Each row is a point. Each copy is the shape, with its points in the same order, turned, moved and blurred by noise. Say if it was mirrored as well.

Shape (7 x 2):
[[ 15   9]
 [ 31   9]
 [-36 -31]
 [-31  -4]
 [ 25  27]
 [-30  -3]
 [ 37  -4]]
Copy 1 (7 x 2):
[[  7   6]
 [ 14  22]
 [-60 -17]
 [-33 -26]
 [ 25   2]
 [-29 -23]
 [  6  30]]
Copy 1 is: mirrored
Copy 2:
[[-15 -20]
 [-14 -37]
 [ 19  35]
 [ -9  24]
 [-32 -33]
 [-10  25]
 [ -1 -42]]
Copy 2 is: mirrored

Shape, 8 rows:
[[  8  -6  -2   1]
 [ 16  32  -9  37]
 [ -4  -5  19 -11]
 [ -5  32 -12 -35]
 [  6   4  27  16]
 [ -2  33  14 -12]
 [ -2 -15  21  -3]
 [-56  -8  10   9]]
Copy 1:
[[  6  12  -8   6]
 [ 17  60  -1 -24]
 [-19  12   7  12]
 [-37  16 -26 -24]
 [ -3  32  19  14]
 [-34  37  -9  -9]
 [ -9   8   9  22]
 [-24  -3  49 -21]]
Copy 1 is: mirrored
Copy 2:
[[  5   3  -7   8]
 [-24  43  -5  26]
 [  6  -9  16   3]
 [ 24  32  13 -28]
 [-10  -1  19  24]
 [  5  25  28  -4]
 [  2 -18  11  10]
 [-40 -21  14 -30]]
Copy 2 is: only turned

Shape, 10 rows:
[[  2 -23  19  38 -13   8]
 [ -4  -5  -8   3   9  29]
 [ -2  11  -6 -11   8 -10]
 [ -5 -11   2  -2 -12  10]
 [ -8 -13 -32  26  -4  -2]
 [ -4   4  -2   4  -8  -7]
 [ -5  25   8 -18 -33 -32]
 [-35 -27 -11  15  24  17]
 [ -7  18  -1 -14   9 -19]
 [-23   1  -7  39  -9   6]]
Copy 1:
[[-23  -6   3  19  -7 -30]
 [ -9   2 -13  17   3  21]
 [ 14   7  -6 -17   4   4]
 [-14   2   6  -3  -7   7]
 [-15   3 -39  -4 -19  -2]
 [ -2  11  -3  -4  -3  -6]
 [ 16  37  17 -40 -13 -15]
 [-34 -13 -32   1  27  10]
 [ 19  14 -10 -21   7  -3]
 [-27  20 -28  13  -6 -15]]
Copy 1 is: only turned
Copy 2:
[[-31  -9  38   9  -4 -19]
 [ -4 -10  -4  13 -19  14]
 [ -3  18 -18   3   9   2]
 [ -9   8   6  -8 -15  -5]
 [-27   6 -12  31 -19 -23]
 [ -9  18   0   7   2  -8]
 [  4  60  -2 -14  19 -15]
 [-46 -23 -17   3 -21   9]
 [ -7  20 -21   0  22   5]
 [-43  17  14  23 -12  -3]]
Copy 2 is: only turned
Copy 3:
[[ -5  -9  23  33 -35 -13]
 [ -4   5  23  11   2  16]
 [  3  -3 -15   4  12  -8]
 [ -3 -13   9  -2 -13   6]
 [  0  17  26  -1  -3 -28]
 [ -4  -2  -6   5  -8  -8]
 [-10 -10 -48 -16 -18 -12]
 [-22  -7  48  13  22  -6]
 [ -5  -3 -27  -1  17  -6]
 [-25  14  19  16 -17 -20]]
Copy 3 is: mirrored
Copy 4:
[[ 18  -9  35  22 -15  29]
 [ -6  18  -2  11  -4  25]
 [ -9  12  -5   1   5 -18]
 [ -6  -4  15  -6   1  14]
 [ 23  -8 -17  16 -14  16]
 [ -2  -4   3   0 -11 -16]
 [-14  -7  19 -27 -16 -40]
 [-15  -9 -16  34   2  33]
 [-16  10   4   6   1 -33]
 [  3 -10   0  29 -36  15]]
Copy 4 is: only turned

Shape:
[[ 22 -20   9   9 -13  17   3 -16  -5]
 [-24  42   1 -16   3 -20 -24 -29  14]
 [ 22   4 -18  27 -45 -21  -8  11  21]
 [ 11  -7  -8 -12 -30 -19  -2 -10  -3]
 [  7  -6  20  -9  -3  22  -3 -10 -33]
 [-17   9   1  -1   4   1 -17  22  -2]
 [-12   9 -11  11 -19   1 -26 -36 -34]
 [ 46  30  31 -33 -22   6 -10   6 -21]
 [-12   8  23  21 -36   1  20  -9  -4]
 [  3  11  -2  11  -2  11  20 -15 -16]
 [  7  26   0  30   2  -7 -14  -9  -3]
 [  7  -3 -41  28 -14  32 -24  15   8]
 [  7  -7  11   9  23 -13  12 -34 -10]]
Copy 1:
[[ 23  10   5  37 -10  24 -16   7   1]
 [-17  26  16 -30 -25  -3   5 -32  -9]
 [ 10  -3  11  32 -39 -41  -5  13  15]
 [ 33  -6   9   5 -30  -4  -9  -1  -5]
 [ 18  13  13  12  -1  34 -10  18 -29]
 [-17   1  -1 -12   1  -4 -14  18  -9]
 [  5  27   4  16 -34   3 -19 -13 -47]
 [ 34  23  58 -11  -7  15   5  37  -6]
 [ -9 -10   7  30 -35  18  20   8 -14]
 [ 10  16  -4  23  -7  14  15   3 -19]
 [-14  25  17  23  -7 -13   3  -7 -13]
 [ -2  35 -28  28 -13 -25 -29  26   2]
 [ 16   8   6  22  15  21   4 -31 -15]]
Copy 1 is: only turned
Copy 2, 13 rows:
[[  3 -18   5  -4 -17  29  -6 -20  -2]
 [ 15  46 -28 -37  11 -22   0 -13  15]
 [ 39   5  -4  13 -51 -16 -22 -15  -1]
 [  4  -5   1 -15 -31 -16   4 -17  -3]
 [ -5 -11  18 -28  11  22  -5  -5  -8]
 [  9   4  -4   0  14 -15 -21  12   6]
 [  5  11 -17 -46  -9   8 -20  -8 -31]
 [ 33  -8  54 -44  -1  -1   3 -13  21]
 [  4  33  19   5 -19  12  -9 -14 -19]
 [ 14   7  -1  -7  -1  23  13  -1 -17]
 [ 40  15 -16 -10   6   6 -15 -16 -11]
 [ 28 -16 -27   2 -26  20 -38  27   5]
 [  3  -4 -20  -6  15  13  19 -36 -14]]
Copy 2 is: only turned
Copy 3:
[[ 24   0   6  -3   4  24 -29  -3  22]
 [ -7 -31  39  -4  16 -11  -8  -5 -50]
 [ 34 -17  38  -1 -53  15 -17 -25   3]
 [ 16  -7  18 -13  -9   0 -18 -35  -2]
 [ 14   8   1 -29  24  22 -30   8  -4]
 [ 13 -22  10 -24 -17   1  -7  18 -20]
 [ -2   6  13  -4   1  -1 -60  -5 -30]
 [ 53   3  39 -42  31  39 -10 -10 -17]
 [-11  13  38 -17 -13  31 -17  -3   9]
 [  9  13   4  10  -2  26  -8   7  -9]
 [ 18  -4  39   7 -15   5 -26  19 -19]
 [ 29 -37  -8   3 -43  30 -39  10 -13]
 [  3  14  12  17  19 -15  -9   7   5]]
Copy 3 is: mirrored

Shape, 14 rows:
[[ 33  14   3   3   6   8 -18  34  -2 -22  -5]
 [  8  -7   1 -24  29  -6 -17 -24   4  24 -10]
 [-18   1 -25   2  -1 -22  20   0 -31  -4 -32]
 [-22  -7 -29 -29   7  -4  26  12  12  18  -7]
 [-17   8  15  20  26 -15  20   1 -21  25  25]
 [ 17   0  -5 -18  11  -1  21 -12 -20 -10  20]
 [ 16  -7 -10  -7 -13  19 -12 -20 -27  27 -13]
 [-25 -15 -26 -20  17 -10 -26  15 -21 -20   6]
 [ 33 -15  15   5 -26  -3 -27  -8 -22 -21  21]
 [-14 -17 -31   8  -1  18  -8   3  -9 -33 -14]
 [-24   8  27 -40  18  -6  14 -16  26  21 -24]
 [ 27 -44   2   6   2   3 -16  35   0 -23  21]
 [ 32  16  10  -1  -6  -9 -14 -22  28  11 -14]
 [  3   8  29 -24  41 -23   8 -10   8 -20 -24]]
Copy 1, 14 rows:
[[  6  -8  11  -3  42  -7 -25  21  28 -12  13]
 [ 31  -7   7  14  15 -26  10 -42  -4  14  -2]
 [  2 -18 -27  11  14 -34  34  25 -12   5   9]
 [ 11  -7 -24 -10   8  -6  39 -11  17  42   4]
 [ 10 -13  14  25  14   7  28  -6 -20  18  60]
 [ 25   8 -12  -3  19   4  18  -6  -5 -16  21]
 [ 42  -2 -15  11  -4 -19 -20  -1 -17  14  -1]
 [ -7 -30  -7 -38  20 -34  10 -10  -7   2  19]
 [ 26   5  16  -5 -13 -15 -26  10   0 -37  22]
 [-18 -35 -23  -9   6  -8  -6   7  -5  -5  -5]
 [ 10  18  30  16  20 -11  43 -20  -9  40 -19]
 [ 18 -36  19 -26   1   7  -9   9  32 -26  17]
 [ 17  24  20  39   2 -19  -5 -16  24   1  -6]
 [  8  -4  34  13  43 -18  42 -12  -3 -17  -8]]
Copy 1 is: only turned
Copy 2 (14 x 11):
[[ 34  17 -14  -4  25  23 -14  25  -2   2   5]
 [ 28  -2  -6  10  13 -20   2 -35  18  38   8]
 [ -3   5  -5  -1 -23 -18   0  -7  -9   5 -44]
 [-16 -21 -15  -7 -19 -20  13   0 -11  33   4]
 [ -3 -12  20 -37  25  -8  -4 -41 -13  -1  -6]
 [ 12  22 -13 -28   6 -22  20 -16  -1  -4  10]
 [ 26   9 -18  12 -21   7   0 -44  11  -1   2]
 [  0  19  -4  31  21 -17   2  -4 -36  25  -6]
 [ 40  35  -4  12   5  -8 -15 -18 -10 -34  30]
 [-11   6 -11  32   6  -2  14  10   1 -11  -9]
 [  3  -4  30 -15 -14 -22   7 -13  34  55  16]
 [ 38  -6  -2  15  25  -5   9  15 -29 -26  34]
 [ 33   0 -12  -3   2  -7 -35  -4  48   9  19]
 [ 31  12  22 -22  21 -35   9  12  27  40 -10]]
Copy 2 is: mirrored
Copy 3, 14 rows:
[[ 25   1  14   6  29   7 -32  21   1  -3 -21]
 [ 21  -8 -18  -1  14  13   1 -28 -22   9  22]
 [  2  30  -6   7 -10 -11  26  12 -42   0  -8]
 [ 16   9  -7 -13   9  16  55  12 -10  -1   2]
 [ -4  31  25  26  13  14  13 -17 -15 -26  37]
 [ 27   9   8 -18  13  -8   3  -7 -20 -37  11]
 [ 35 -15   1   3 -20  10  -5   1 -42  -3  23]
 [-15  17 -23 -28  18   9  -8  20 -21   0  12]
 [  8 -11  18 -11 -14 -15 -49   4  -3 -24  14]
 [-11 -12 -20  -1  -1   5  -1  32 -28 -20 -17]
 [  5  -9  10  -8  15  19  43 -47 -15  19  -7]
 [ -2 -25  11  -4  26 -20 -25  39  14 -15  21]
 [ 34 -16  -2  15 -12   2 -11 -38   9   3  -8]
 [  4   6  -1   1  46 -18   4 -41 -17   6 -19]]
Copy 3 is: only turned
Copy 4, 14 rows:
[[ 14  -2  12  24  22 -18 -22  29 -11 -22   2]
 [ 31  14  10 -34   1   2 -17 -25  17 -10  11]
 [-17   4 -27 -22  24  12   5 -15 -10  -5 -25]
 [  8  -3 -29 -45  12  13  21  13  19   1  11]
 [  8  20  -1   4  16   8  40 -37  -6  18  21]
 [ 34  13 -14 -10  -7  15  22  -7 -23 -21   5]
 [ 18  13 -13 -13  -2  26 -39 -13 -12   2   2]
 [-25   1  19 -41  12  12  -4   2 -14 -24  21]
 [ 15   2  25  16 -25   9 -24   6 -46  -5   1]
 [-25 -23 -13  -9  12  19 -17  -3 -13 -31  14]
 [ 32  11   5 -29  -1  28  10 -18  53  -3 -14]
 [ 16 -40  14   2   3  -8 -11  21 -40  -2  33]
 [ 28   6  -5  11 -26 -13 -25  -7  26  -2 -11]
 [ 33   2  20 -15  15  -9   9 -27  28 -39 -18]]
Copy 4 is: only turned

Shape:
[[-24   2  27  32  10  30  12   5  10  26  -5 -23]
 [-28 -19   8 -12 -20  12  30  -5  12  -7 -36  -6]
 [ -2 -17 -15  19   5  -1 -16   2 -21  13 -18  -9]
 [-20 -26  18 -15   6  14   1  20  -6  -8 -19  -6]
 [ -1  -6 -12 -52  32   4 -21 -29  11   6   6  13]
 [-20 -27  22  -5   1   2 -32 -23  15  34   6  20]
 [-19 -19 -24  37  29  -5   5  -8   8  32   3  -9]
 [ 19   4   6   6 -18 -26   3   2   0  -5  -5   1]
 [ 12   9   8  32  10   3 -12  -2  13  -2   1 -20]
 [ -4  10 -21 -17  25  -3 -26 -23   5  10 -17   5]
 [ -3  -4  13   5 -30  30  16  -5  -4 -16  21   3]
 [  2 -16 -10 -30   8 -18 -28  37  30  21  -4 -34]
 [ -8  20   9 -25   6  20  20 -12   7  11  -1  17]
 [ 11  -2 -10  19  19   2  -6 -27 -14  32  -3  -2]
 [-21  32   7 -22   1  18 -13  10  14  15 -16  16]
 [-37   5  12 -23  -1 -28  -5  -1 -16   9  28 -37]
 [ -2   5   6  22 -18 -30 -27  -3   5  39  -8 -42]]
Copy 1, 17 rows:
[[-36   5  11  -3  15 -12  11  24  22  14 -10 -48]
 [-23   3   8 -21  -7  28   5 -21  25 -20 -24 -22]
 [-11  -3  16  23   3  -8   3  -4 -24  -2  -8  -9]
 [ -6 -20  25 -17  -8  -1  -5  10   6 -26 -15 -14]
 [ 10  -4  -9 -35  23 -23 -10 -15   0  -3   9  38]
 [-13 -14  37   4  36 -18 -21 -10  23   3  -2  18]
 [-30  -8  14  18  28 -33  33 -18  -6   5   6 -17]
 [ 22  25  14  18  -9   2  19   0   3  10 -24   4]
 [ -1  20  -4  29  16 -26  16  21   7   2 -11 -20]
 [-12  12  -8  -6  10 -20  -3 -11 -20  -3   6  26]
 [ 16  -7   6   2  14  37  16  22  23   6   1 -15]
 [  1 -32 -11   7 -33 -51  -5 -10  14   1 -36   9]
 [-10  17  -3 -32   5  16   9  11  15  16   2   9]
 [-12   9  12   7  37 -15  10 -10 -24  23  -3  -7]
 [-24   9   3 -19 -17   1 -17  21  15   7   2  26]
 [ 26  -8  17 -11 -24 -28 -12 -11  16  15  25 -27]
 [ -4   5  15  42  -9 -34 -15 -20  10  29 -17 -29]]
Copy 1 is: only turned
Copy 2:
[[-16  -8  60  25 -14  30  13   1  -6 -14  -6  -8]
 [-23   7  14  -1 -16  -8  10 -35   1 -19  -1 -45]
 [  6   3   2  31  15  17  -2   6 -25  11  -9 -23]
 [-11 -25  14  -2  -4   0 -17 -21 -24 -13 -10 -22]
 [  3   0  -8 -24  -8 -15 -13 -11  13  51 -19   6]
 [ -8 -11  25  35 -25 -18 -16  -8   2  44 -22  -8]
 [-15   1  25  27  12  17  18  38  -3  23 -22 -22]
 [ 10   7  -8  32   4  -9   2   0   3 -17  16  -5]
 [  2   2  22  34  22  19   8  -1   6  -4  -3  17]
 [  9  29   0   1   8  -4  -1  -1  -3  34 -28   6]
 [-33 -10  -2  28 -20  17   0 -26   5  -3  32  -5]
 [ 13  -4   4  -4  10   7 -54  20  16 -18 -28  -9]
 [-10  13   7  -8 -41   2  16 -14   1  13  11   6]
 [ 11   6  10  31   0  16  22  11  -8  36  -4  -9]
 [-14  27  13  -2 -35   4 -13 -13 -15   1 -13  20]
 [-12   4  33  -3  12 -22 -34  22 -10  10  39 -12]
 [ 25  22  33  45  17   2 -25  19   1  -4   2 -18]]
Copy 2 is: only turned
Copy 3:
[[-22   9  38 -12  -3  26 -12  12  10  20 -14  -8]
 [-34 -11   0 -37 -23  -2   2  29  -1 -17 -36  -5]
 [ -7 -24   3  16 -11  -4 -20 -12 -10  17 -31  10]
 [ -6 -39   6 -20  -6  13  -9  18 -10 -14 -15  11]
 [ 10  -3 -26 -30  -2 -14 -37 -30   9 -30   8  34]
 [  2 -18  34 -19 -18 -15 -31 -27  27 -23  -7   3]
 [-15   8  19  14  16 -13 -25   0  31  23 -34  11]
 [ 10  -8  -6   5 -17 -21  12   3 -13   2  -5 -17]
 [ 16  15   9  10 -11  12 -15  -1   2  14 -11 -18]
 [  5   8 -18  -8 -11 -14 -47 -19  -5  -9 -12  22]
 [-18  -2   7  -3 -28  24  33   0   9 -19   0   8]
 [ 11 -35 -17  -2  -8 -18 -45  26  13  14  25  -2]
 [-14  22   5 -40  -7  -6   3  -3  -9 -16   4  23]
 [ -6   7  11   2  -6 -11 -15 -37   5  27 -22  17]
 [-10  14  17 -22 -24  -6 -31  15 -23 -17  15  23]
 [-40 -19 -12   6  19 -12 -15  -9  -5 -11  23 -24]
 [-12 -11  11  16 -25 -22 -30 -10   2  33   4 -40]]
Copy 3 is: only turned
Copy 4:
[[ 14 -43 -23  23  11   7   7  19  26  20 -19 -13]
 [-26 -20 -30  -7 -19   9  11  -7  16 -17 -23 -28]
 [  9  -1 -21   7  10  -5 -28  -6 -12  10 -22   2]
 [-24 -22   5   0  -6   8  -8   6   5  -1 -38  -9]
 [ -4  -4  28 -55  27  16 -20 -26   8   6   0  -6]
 [ 19 -24   1 -16  12  12  -2 -41  31  16 -39  16]
 [ 25  -4 -37  -5  39 -22 -16  13  22   6 -18   4]
 [ 26  -2  -3  -7 -27   3  -3  -7  -6 -13  -3  13]
 [ 39 -26  -2  18   5  -3 -18   7   4  -4   3  -3]
 [  5 -13  -4 -36  21   5 -37 -22  -2   7   8  -4]
 [ -9   1   5  30  -9  17  25  -6  18  -3   9   2]
 [ 17   5  19 -26 -27 -11 -50  10  19  19 -34 -21]
 [ -9 -20  -1 -29   3  35   9   0  16  12  15  -1]
 [ 32  -7 -21  -5  31   9  -8  -8 -11  14  -9   1]
 [-10 -37  -6 -22 -15  29 -25  -5  21  25   7   3]
 [ -4 -11  17 -21 -12 -44  14  -1   5  40  -5  -3]
 [ 51 -15 -20   2 -22 -28 -21 -13   0  34 -22 -10]]
Copy 4 is: mirrored

Shape, 16 rows:
[[-10  17 -11   5   0  -2  -6  11   0 -12  -9   7]
 [ 15   9   5  -1   5   3   5  11   9  -3   4  10]
 [-10  15  -8   9 -15 -10   4 -25   8  -1   5   7]
 [ -1 -17  -5 -47  -3 -10   6  13   5   4   6 -40]
 [ -9   7   7  -1 -15  12   6 -15   9  -5  -3 -10]
 [ -6  -7  -7  12   5  -4   4 -12   4 -10  12   7]
 [ 11  15   0  15  16  -7   2  11 -12  -3   4  -1]
 [ 38   8  -2  -6 -10  -7   9  10   0   2  -3  -7]
 [ 16  -4 -14   4 -10  18   7 -21   7  -2   6  -9]
 [ -3   7  -2  11 -15   5   5  12  -7  -4   2  -3]
 [  3   1  -2  10 -11  -1  -2   4  -5  -3  -7  10]
 [  8  12  -2  -5   2 -10 -19  12 -28   0   8   9]
 [ 27  11   3  12 -10  -6 -23  14  10   1   5   4]
 [ -8 -17   1   8  30 -12   2 -10   9  -5  -2   9]
 [ -9   6 -12  11 -12  30  -4   4   7  28   5  -3]
 [ 12   5  -1  -2  -6   3   7  14  12  -3   6   0]]
Copy 1, 16 rows:
[[ -9   3  -8  -1   0  15 -15 -12   0   3   0  -6]
 [ 16  -7  -4  -3   6  12  -7   5   7   1   5  11]
 [ -5   4 -21 -21 -12  -9  10  -9   8  -6   5  -5]
 [ 15 -14  60 -21   1  -6  -7   6  -2   7  10 -24]
 [  1  -1   6  -9 -23   1  12  -9  11  -6  -5   0]
 [ -8  -9 -12   4  -3 -11   3   7   5  -3  12  -3]
 [  4  17  -6   7  15  14  -2  13  -7   3   7   2]
 [ 38   0   4 -10  16   8   2   5  -4  -6  -9  -5]
 [ 20 -12  -4   4 -11  -5  23  -8   6  -9   6 -12]
 [  8   9  -1   0 -11   4  -8  -5 -11  -8   0   2]
 [  5   1  -7   2   3  -5  -6  -8  -4  -6  -5   5]
 [ -3  12   6  -3  27   7  -8  -8 -18 -16  11   8]
 [ 25  12  -7   1  14   7 -19  -2  15 -23   3   2]
 [-15 -10  -3  12  13 -16   2  12  15  18   7  -1]
 [ 22  13   3  11 -21  -4   0 -32   5   4  25   2]
 [ 19  -7   2  -2  -3   9 -10   3   5  -4   5   3]]
Copy 1 is: only turned
Copy 2:
[[  5   6 -14   7 -15  -5 -14  15   4   0 -18   9]
 [  9   8   9  12  -8  10   3  -1 -10  10 -16  11]
 [ -6  10  -5 -10 -35  10  -1  -4  12   2   4   8]
 [  8   2  30 -38  12 -13 -19  11 -28  -6   1 -13]
 [  3   3  -9  -7 -31   6  -3   3 -12   8   1 -14]
 [  1   0 -16   3 -13  12  -5  -5   2 -13   7  11]
 [  4   8  -4  22  -2 -17   1   1  -6   0   2  17]
 [ 12   7  22   0  -6  -8  -5 -11 -16  28  -3  17]
 [ 14  16 -13  -9 -22  10 -12 -19 -21  12  13   6]
 [ -7  -1 -12   3 -18  -4  -4  15 -13  15  -1  11]
 [ -3  -5 -13   4  -8   4  -5  -1  -2  17  -5  10]
 [-18  14   3  18  13  -7 -13   8   8  10   1   9]
 [ 18   7  10  20   1  10  -8   8   6  30   1  17]
 [ 13 -11 -14   1   5   7   4 -11  10 -24   1   3]
 [ 12  22 -26 -17 -10  14   8  21 -10  23   8   3]
 [ 12   0   6   1 -10   6  -3   5 -16  11  -5  14]]
Copy 2 is: only turned
